Rows are points. Each copy is the shape, with its points in the same order, stretched, turned, moved and blurred by noise. Some copies are also mirrored. Which?

Shape (8 x 3)
[2.1 2.2 -1.9]
[6.5 -3.6 1.9]
[-1.3 -4.9 4.2]
[0.1 -2.3 4.0]
[1.2 -0.6 -0.2]
[4.9 -0.8 -3.4]
[-1.8 3.8 3.0]
[-0.2 1.9 0.0]
Copy 1 (8 x 3)
[2.5 0.3 -1.5]
[-4.9 -8.0 -3.2]
[-8.6 -1.6 -1.2]
[-5.7 -1.0 -3.2]
[-1.0 -1.0 -1.0]
[0.5 -4.2 0.5]
[0.4 4.5 -5.2]
[0.7 1.9 -2.4]
Copy 1 is: mirrored
Copy 2 (8 x 3)
[1.9 0.6 -2.0]
[2.5 -6.3 3.4]
[-4.5 -2.4 5.9]
[-1.6 -1.5 4.5]
[-0.5 -1.2 0.3]
[2.3 -4.6 -2.5]
[-0.1 6.4 1.8]
[0.1 2.9 -0.7]
Copy 2 is: only turned
Copy 3 (8 x 3)
[0.1 1.4 -2.8]
[8.2 0.1 -0.5]
[3.2 -1.1 5.9]
[2.8 -1.7 3.2]
[1.2 1.2 0.3]
[3.6 3.6 -3.0]
[-2.5 -3.4 0.3]
[-1.2 -0.1 -0.6]
Copy 3 is: mirrored

Shape (10 x 4)
[-1.9 -0.6 2.3 0.6]
[-1.8 -0.4 2.3 -3.1]
[6.5 0.7 2.7 -0.7]
[4.4 0.4 -3.3 4.4]
[0.8 3.3 -3.5 -1.5]
[-1.7 2.6 0.7 2.9]
[0.0 -0.8 1.7 4.4]
[-1.8 -0.4 -4.4 -3.9]
[-1.7 1.7 2.1 -4.4]
[-1.6 -3.3 1.0 -3.7]
Copy 1 (10 x 4)
[-2.6 2.7 0.1 -1.8]
[-0.1 1.5 0.6 -5.9]
[4.0 3.2 -3.6 1.2]
[-0.5 -0.1 -1.1 6.3]
[-0.1 -3.9 -0.8 -1.5]
[-5.0 0.1 -2.6 1.9]
[-3.6 3.6 -1.0 3.8]
[0.6 -3.6 3.9 -6.3]
[0.0 0.0 -0.7 -7.0]
[1.5 2.1 3.7 -7.1]
Copy 1 is: only turned
Copy 2 (10 x 4)
[-1.4 0.5 1.2 -0.8]
[-2.5 1.6 -0.5 -3.6]
[5.9 -1.6 -1.7 -1.8]
[6.3 -0.7 -2.8 5.2]
[0.5 -0.5 -6.1 0.4]
[-1.8 -2.6 -1.4 1.3]
[1.4 -1.0 1.3 2.4]
[-1.4 4.4 -5.4 -0.1]
[-2.8 0.9 -2.6 -4.6]
[-1.0 5.0 -0.5 -3.1]
Copy 2 is: mirrored
Copy 3 (10 x 4)
[2.7 -5.2 -0.7 -0.1]
[5.4 -5.1 1.2 2.7]
[-4.6 -2.7 3.4 5.2]
[-4.5 4.1 -1.7 -1.3]
[3.1 4.8 3.0 0.0]
[1.5 -1.5 0.9 -4.3]
[-1.2 -4.0 -2.3 -2.5]
[7.9 3.5 -0.6 3.3]
[5.9 -4.0 4.2 2.9]
[6.0 -4.8 -2.1 5.1]
Copy 3 is: only turned
